Each point is reached from the start by the listed moves, each made 0, 1 or 2 times, or once backwards (-1), plus a little noise. Is the number of moves made odd or even? Then give how often each move was made.
In the rows, zero is written as 128.

Moves:
(1): [165 104]
(2): [137 149]
Start: [133 126]
Points:
[116 192] => odd (-1, 2)
[217  98] => odd (2, 1)
[ 97 151] => odd (-1, 0)
[171 102] => odd (1, 0)

Moves:
(1): [153 117 127 112 133 153]
(2): [136 147 135 134 130 137]
(3): [111 140 156 109 125 139]
(4): [138 114 150 150 129 115]
(5): [120 129 130 124 163 129]
(6): [110 122 119 146 127 147]
Start: [113 135 149 110 126 128]
Points:
[ 60 193 194  49 191 176] => even (0, 1, 2, -1, 2, 0)
[105 133 163 234 130 124] => even (-1, 2, -1, 2, 0, 2)
[ 42 206 166 107 191 169] => even (-1, 2, 1, -1, 2, 1)
[124 112 148 142 201 107] => even (0, 0, -1, 1, 2, 0)
[ 63 197 225  68 188 119] => odd (-1, 1, 2, 0, 2, -1)
[189  98 116 100 104 166] => even (2, 0, -1, 0, -1, 0)

Moves:
(1): [168 145 128 135 128 133 127 125 134 125 138 137]
(2): [126 159 136 127 119 131 125 131 123 130 120 120]
(3): [138 129 155 143 116 113 146 122 118 141 126 126]
(4): [123 128 115 163 122 127 121 145 150 142 127 132]
(5): [131 136 146 133 153 129 128 119 149 129 126 113]
(6): [124 124 145 141 117 156 119 125 135 127 131 142]
(7): [122 138 128 118 124 134 156 128 144 127 129 130]
(8): [142 117 134 117 134 134 131 168 137 124 120 119]
(9): [124 134 131 121 119 115 114 129 154 140 135 130]
(10): [133 125 115 129 143 138 133 128 125 164 120 140]
(11): [124 135 126 135 130 131 125 139 110 131 161 131]
(12): [122 136 132 125 146 113 119 136 128 125 117 163]
Start: [140  97 145 121 133 128 128 132 114 125 117 141]
Points:
[218 111 155 133  92 223 127 116  76 146 185 180] => odd (2, 0, 0, -1, -1, 2, 0, 0, 0, 1, 1, -1)
[160 228 107 180 123 120 127 148 210 121 216 143] => odd (2, 1, -1, 2, 1, -1, 2, -1, 1, -1, 2, 0)
[249 111 167 146 178 153 115 155 114 105 118 133] => even (2, 0, 0, 0, 1, 0, -1, 1, -1, 0, 0, 0)
[168 216 107 196 152  89  64 155 175 117 200 173] => even (2, 1, -1, 2, 1, -1, 0, -1, 1, -1, 2, 1)
[232  97 102 175  92  90 104 150 132 210 191 150] => odd (2, -1, 1, 1, -1, -1, -1, 0, 2, 1, 1, -1)

Moves:
(1): [141 121 134 133 132 126 117 124 121 121 121 125 128 132 131 128 128 135
 126 126 122 128 133 135]
(2): [136 126 127 134 129 138 130 121 141 122 132 131 127 125 117 119 133 124
 126 132 126 130 128 125]
(3): [133 145 136 126 128 116 127 130 141 137 129 128 133 143 113 125 124 140
 139 137 129 120 122 125]
(4): [142 134 125 128 128 111 130 130 114 137 139 131 136 131 116 121 127 136
 126 139 120 126 119 125]
(5): [132 131 123 119 132 128 114 139 130 137 124 131 123 130 121 122 131 120
 133 123 121 138 125 123]
(6): [118 114 140 136 133 125 120 132 122 131 137 137 127 131 127 130 116 119
 126 131 127 132 128 136]
(7): [120 119 129 125 127 130 137 125 132 128 122 125 131 126 121 129 129 135
 128 136 133 127 122 117]
(8): [131 130 131 124 123 129 133 134 123 138 130 135 131 134 129 138 128 132
 128 127 141 133 141 130]
(9): [126 123 119 129 126 131 115 133 128 125 132 126 127 131 130 120 129 118
 121 129 119 131 138 127]
(10): [121 136 132 123 128 126 123 127 133 135 128 138 127 126 123 135 136 127
 126 141 115 128 124 133]
(11): [122 135 118 128 125 138 130 131 133 125 126 115 129 138 121 134 126 140
 133 139 130 141 120 120]
(12): [119 118 139 125 131 127 134 140 133 122 138 135 114 129 125 133 135 119
 125 138 124 121 124 115]
(13): [133 129 128 125 127 138 128 140 118 114 115 123 143 131 129 117 121 121
 139 131 128 122 123 127]
(14): [120 125 130 135 131 130 145 133 129 131 132 132 134 133 127 141 144 128
 127 116 127 135 130 129]
(15): [132 119 130 136 122 133 129 122 127 123 123 127 133 125 125 150 129 125
 130 122 127 119 122 113]
(16): [124 133 123 118 130 123 133 130 124 120 133 128 126 125 115 130 129 119
 121 136 124 132 138 122]
(17): [133 123 125 124 125 131 136 126 138 126 132 125 128 132 125 136 129 124
 131 126 116 121 133 139]
(18): [123 124 118 128 137 130 126 130 129 126 129 127 127 118 128 121 130 139
 122 131 122 118 130 125]
(19): [124 128 129 135 124 129 137 129 124 128 120 138 126 132 125 130 121 124
 129 127 131 128 127 132]
(20): [117 116 121 137 148 132 132 131 122 118 125 129 120 126 139 130 136 119
 140 143 138 135 135 126]
(21): [127 125 121 137 116 115 130 136 125 123 118 115 120 134 117 139 130 119
 137 117 142 126 128 138]
(22): [131 132 127 136 121 122 132 130 128 127 130 125 132 117 134 132 125 127
 120 127 125 137 131 130]
(23): [120 122 133 128 130 134 120 121 128 118 134 132 127 121 139 127 135 137
 141 131 120 134 133 120]
(24): [128 117 129 130 130 121 130 132 135 111 134 133 136 131 135 130 125 121
 130 125 133 123 120 125]
Start: [122 117 126 120 130 131 122 121 126 121 128 150 119 133 140 130 124 139
 118 126 139 129 118 112]
Points:
[ 59 115 121 100 108  99 142 141  84 177 155 172 118 114 105 180 142 174
 121 136 123 155 152 164] => odd (-1, -1, -1, 1, 0, 2, 1, 2, -1, 2, 0, -1, 0, 1, -1, 1, 1, 2, 0, -1, 2, 0, 2, -1)
[ 82  93  64 196 127 135  92 102 125  59 130 136  95 111  89 190 147 133
 102 177 112 169 156  98] => odd (1, 2, 0, 0, -1, 1, -1, 0, 2, 2, 2, -1, -1, 0, 2, 2, -1, 2, 1, 1, 2, 1, 1, 0)
[158 127  78 125 153 143 117 173  77  99  72 127 158 179  19 106 105 187
 154 217 131 140 101   7] => odd (2, 1, 2, 2, 2, 0, 2, 1, 1, -1, 2, 0, 2, 0, 2, 2, -1, 2, 2, 1, 0, 0, 0, -1)
[ 47  47  94 129 125 169 202 110 155  81 114 153 131 116 159 227 151 169
 108 106 188  98 101  46] => even (-1, -1, -1, -1, -1, -1, 2, 1, 0, 0, 1, 0, -1, 1, 2, 0, 0, 2, 1, 0, 0, -1, 0, 2)
[141 104 124 110 142 143 137 135 166  33 110 137  80 164  65 175 168  87
 166 229 102 114 126  87] => even (2, 2, 1, 0, 0, -1, 0, 0, 0, 2, 1, 2, 1, -1, 1, 2, 2, -1, 0, 2, 1, 0, 0, 0)
[100  22  93  85 130 159  84 195 151  55 151 141 108 139  74  88 134  67
 126 137  93 118 140 108] => even (0, 2, -1, 0, 2, 2, 2, 1, 2, 0, 0, 1, 2, 0, -1, 1, 2, 2, -1, -1, 2, -1, 1, 1)
[157  74 154  80 151 107  83 167 156 129 197 214 114 129 145 106 108 115
  97 125  70  68  95 106] => odd (0, 0, 0, 1, 2, 1, -1, 1, 0, 0, -1, 2, 0, -1, 0, -1, 2, 2, 0, -1, -1, 0, 0, 2)
